Rows are points. Each copy is the shape, with its points in the same order, turned, moved and blurred by noise. Is it also mirrored, or only turned?
In the rows, 128 means zero.

Shape (6 x 3):
[[121 135 142]
 [140 124 115]
 [112 136 163]
 [105  77 136]
 [108 114 114]
 [213 133 133]]
Copy 1 (6 x 3):
[[137 115 138]
 [124 143 130]
 [146  91 142]
 [142 115  84]
 [152 139 111]
 [ 56 148 160]]
Copy 1 is: mirrored
Copy 2 (6 x 3):
[[113 112 140]
 [143 121 126]
 [ 91  96 153]
 [101  85  86]
 [113 125 104]
 [212 115 168]]
Copy 2 is: only turned
Copy 3 (6 x 3):
[[140 119 139]
 [120 125 117]
 [157 113 161]
 [114 167 161]
 [133 156 127]
 [ 72  66 104]]
Copy 3 is: only turned
Copy 4 (6 x 3):
[[137 135 143]
 [128 115 114]
 [145 152 153]
 [190 115 130]
 [150 101 140]
 [103 156  60]]
Copy 4 is: only turned

Shape (12 x 6):
[[132 146 143 113 100 106]
 [130 125 154 112 155 119]
 [170 162 138 126 126 146]
 [106 167 125 112 148 154]
 [112  97  80 105 165 147]
 [102 135 154 181 160  86]
 [103 108  95 152 153 132]
 [171  92 135 154 119 147]
 [155 177 159 170 104 154]
 [165 106 140 140 118 169]
 [ 99  97  75  99 105  89]
 [ 97 112 140 160 115 114]]
Copy 1 (12 x 6):
[[149 120 137 145 104 134]
 [139 102 141 122 157 121]
 [174 126 135 105 112  90]
 [146 155 175 111 148 117]
 [112 169 112 124 188 111]
 [186 103 132 114 168 187]
 [142 161 109 108 178 149]
 [146 118  74  84 123 115]
 [194 128 142  73  88 127]
 [137 125  96  73 118 102]
 [110 168  98 181 142 150]
 [139 129 117 110 135 181]]
Copy 1 is: only turned
Copy 2 (12 x 6):
[[133 121 175 140 120 122]
 [127 104 123 161 121 134]
 [ 86 128 155 165 145 112]
 [103 123 120 145 111  84]
 [148 139  80 124 151 105]
 [115  42 133 119 124 143]
 [129 108  98  96 146 121]
 [ 99 137 142 128 179 177]
 [ 44 112 175 130 133 129]
 [ 83 154 139 138 163 159]
 [200 133 140  99 145 112]
 [122 105 149  89 120 150]]
Copy 2 is: mirrored

Shape (13 x 8):
[[137 117 132 105 120 104 130 159]
 [127 123 126  84 116 148 164 187]
 [105 104  74 155 145 105 100 115]
 [150 116 128 186 137  94 168 104]
 [141 119 162 165 166 132 102 155]
 [186 151 141 115 112 182 101 120]
 [122 166 122  96 109 142 175 113]
 [100 117 163 103 114 116 169 131]
 [200 132 131 122 160 130 141  96]
 [137 115  92 128 129 111 195 156]
 [151 132 127 171 135 102  99 131]
 [167 171 142 103 157  96 154 151]
 [145 151 128 155 126 160 130 113]]
Copy 1 (13 x 8):
[[100 108 117 146 114 127  96 147]
 [115  88  90 123  77 147 111 167]
 [150 166 143 202 121 125 130 134]
 [167 160 154 121 132  85  92 136]
 [149 104 184 144 123 155  82 126]
 [ 98 109 180  98  95 143 174 128]
 [120 138  87  82 115 130 146 148]
 [140  96  79 118 125 117  97 125]
 [108 165 168  94  92 122 117 112]
 [137 145  99 134  79 110  87 178]
 [124 138 188 156 149 124 111 141]
 [ 91 158 136  97 118 152  75 154]
 [153 132 161 106 122 133 149 139]]
Copy 1 is: only turned
Copy 2 (13 x 8):
[[111 139 172 102 102 122 163 126]
 [116 101 172  85 100 168 198 144]
 [119  89 140 104 100 100  89  84]
 [140 160  99 122  91 125 132  73]
 [104 128 134 147 161 112 158  94]
 [163 142 179 142 166 174 133 132]
 [130 139 135 102  81 194 135 155]
 [100 133 139 135  62 155 174 138]
 [132 182 162 121 132 179 122  75]
 [128 128 127  64  78 151 170  91]
 [131 145 135 125 141  96 118 102]
 [ 89 181 149  83 131 161 150 126]
 [149 130 121 134 136 158 126 123]]
Copy 2 is: only turned
Copy 3 (13 x 8):
[[ 97 105 115 159 149 129 144 119]
 [104 107 134 191 159 101 168 157]
 [121 183 124 131 130 157 103 104]
 [174 128  66 110 131 146 134 109]
 [107  95 107 109 131 130  89 151]
 [104 108 142  81 128  63 155 140]
 [164 118 153 151 130 110 188 120]
 [130  91 122 168 116 152 179 126]
 [134 113 112  71 184 109 159 124]
 [152 138  92 175 173 135 165 135]
 [123 124  98 114 133 117  95 103]
 [143  73 135 133 183 109 137 109]
 [152 125 131 102 114  99 139 140]]
Copy 3 is: only turned

Shape (14 x 9):
[[170 105 165 141 125 119 115 123 148]
 [168 115 114 144 145 120 121 133  48]
 [117 153 141  58 159 128 138 119 148]
 [100 111 172 139 142 125 125 101 144]
 [111 146 122 113 124 137 119 120  83]
 [104 128 107 137 142 123 119 102 131]
 [110 145 109 131 134 128 117 106 139]
 [100 137 119 131 145 118 158 188 118]
 [108 135 133 137 141 157 141 147 148]
 [128 130 114 141 132 132 128 132 136]
 [105  56 115  38 135 131 120 133 147]
 [120 140 108 142 152 134 122 149 133]
 [101 153 116 134 124 118 111 118 139]
 [126 134 111 115 128 129 153 121 144]]
Copy 1 (14 x 9):
[[104 138 112 118 121 110  90 135 123]
 [132  57 143 142 112 117 112 109 179]
 [128 178 148 180 126 146 166 135 116]
 [ 96 152 141 116 116 123 124 187 140]
 [157 110 145 151 115 111 161 149 170]
 [143 139 133 112 107 144 139 150 169]
 [156 148 129 119 107 141 146 153 154]
 [148  99 153 115 178 158 166 158 129]
 [138 130 118 133 136 149 136 183 127]
 [148 130 124 111 128 144 131 147 150]
 [103 194 123 170 195 117 166 128 186]
 [143 119 116 119 127 159 142 151 141]
 [153 146 127  99 113 134 156 152 142]
 [159 156 140 137 138 147 122 145 144]]
Copy 1 is: mirrored
Copy 2 (14 x 9):
[[117 134 162 139 126 132  86 116 158]
 [ 90 113 140 173 129 174 132  98  73]
 [139 189 107 142  98 111 169 110 159]
 [154 136 146  93 115 129 114 102 145]
 [134 138 111 149 157 143 158  98 105]
 [163 132 116 130 121 149 138 126 124]
 [161 122 100 137 131 137 143 126 142]
 [125 149 102 125 122  90 135 149  71]
 [133 136  88 115 128 108 115 121 127]
 [135 129 110 136 134 133 120 136 129]
 [152 249 117 125 123 170 120 119 128]
 [136 124  97 147 122 119 115 134 106]
 [174 124 111 141 139 125 142 126 133]
 [129 149 109 132 129 131 146 155 138]]
Copy 2 is: mirrored
Copy 3 (14 x 9):
[[118  84  94  96 121 149 124 102 122]
 [130  74 154 146  65 120 161 110 130]
 [161 172 143  90 156 113 158 128 109]
 [101 107 132 109 162 156 124 148 102]
 [131 126 152 146 104 108 129 147 113]
 [117 128 114 161 142 135 147 144 112]
 [121 139 104 156 134 124 140 143 113]
 [135 152 168 140 132 145 139 131 187]
 [131 129 129 125 152 125 125 151 158]
 [122 124 117 145 127 135 139 124 143]
 [139 142 172 131 188 111 123  50  96]
 [112 134 124 141 125 127 152 130 157]
 [113 154 108 151 127 132 131 149 127]
 [155 134 118 144 142 138 141 133 124]]
Copy 3 is: mirrored

Shape (17 x 11):
[[123 168 156 101 110 134 116 157 108 122 114]
 [ 97 103 117 145 119 166 146 112 121  93 140]
 [126 122 134 130 149 144 102 103 136 143 141]
 [144  89 129 128 108 170 110 135 194 153 131]
 [110 152 124 133 109 106 118 113  90 115  91]
 [125 105 117 100 140 101 160 139 167 112 141]
 [109 133 139 136 145 176  70 140 128 122 145]
 [102  57 162  86 127 136 136 164 152 134 154]
 [142 105 103 104 133 132 147  81 162  58 117]
 [181 150 108 173 126 165 100  81 145 126  84]
 [ 86  90 106  90 133 203 107 113 137 148 104]
 [112 147 153 149 132  90 118 149 142 142  96]
 [ 83 153 132 133  84 137  48  68  94 125  73]
 [144 145 135 155 148 159 121 134 137 131  73]
 [125 150 172 124 112 132 113  87 172 147 123]
 [106 128 149 143 125 136  74 128 113 190 181]
 [129  87 161 124 132 179  89 117 119 147 153]]
Copy 1 (17 x 11):
[[124 113  98 139 143 154 160 144 151 121  90]
 [149  77 113 109 125 122  92 136  96  91 115]
 [152 129 120 141 137  99 108 131 118 144 124]
 [156  91 113 150 125 113  73 135 182 135 160]
 [116 154 100  90 129 154 142 131 112 106 108]
 [ 99  74 140 109 158 137 100 112 134 155 130]
 [159 110 101 137 116  77 130 154 141 129  91]
 [123  38  94 138 168 104 122 144 134 147 164]
 [109  90 142 101 115 162  50 158  94 151 115]
 [150 185 147 135 100 137  63 149 150 106 114]
 [198  82 125 108 110 117 131 170 126 138 160]
 [109 146  95 103 181 123 128 122 167 125 112]
 [167 185  49  88  81 150 140 153 112 135 110]
 [144 151 136 116 149 129 110 173 163  96 111]
 [163 137  89 145 165 145  85 122 141 159 109]
 [160 132  83 163 136  68 148  86 134 129 131]
 [167 105  89 173 124  85 111 152 116 129 144]]
Copy 1 is: mirrored
Copy 2 (17 x 11):
[[117 130 132  99 119 108 101 153  76 130 123]
 [109 109 144 114 115 109 124 138 178 168 123]
 [123 153 125 147 129 111 151 152 141 140 141]
 [159 201 164 152 112 103 118 148 162 141  91]
 [104 111 129  98 134 157 115 133 115 121 151]
 [133 116 198 158 137 115 113 190 138 136 124]
 [108 159 106 122 103  70 143 153 144 122 126]
 [132 151 202 147  62  90 137 181 131 157 121]
 [141 108 178 152 167 104  83 142 184 149 169]
 [159 151  91 132 171 128 120  86 165 111 120]
 [ 78 182 131 164  83 108  91 132 166 167 129]
 [109 131 165 116 134 131 153 141  95  91 105]
 [ 77 175 101  73 119 150 119  91 138 116 191]
 [126 133 121 146 141 115 121 103 121 107 100]
 [134 179 161 125 164 120 155 127 112 152 136]
 [116 179 104 114  95 126 191 185 124 136 125]
 [140 173 117 141  74  90 153 143 140 156 141]]
Copy 2 is: mirrored
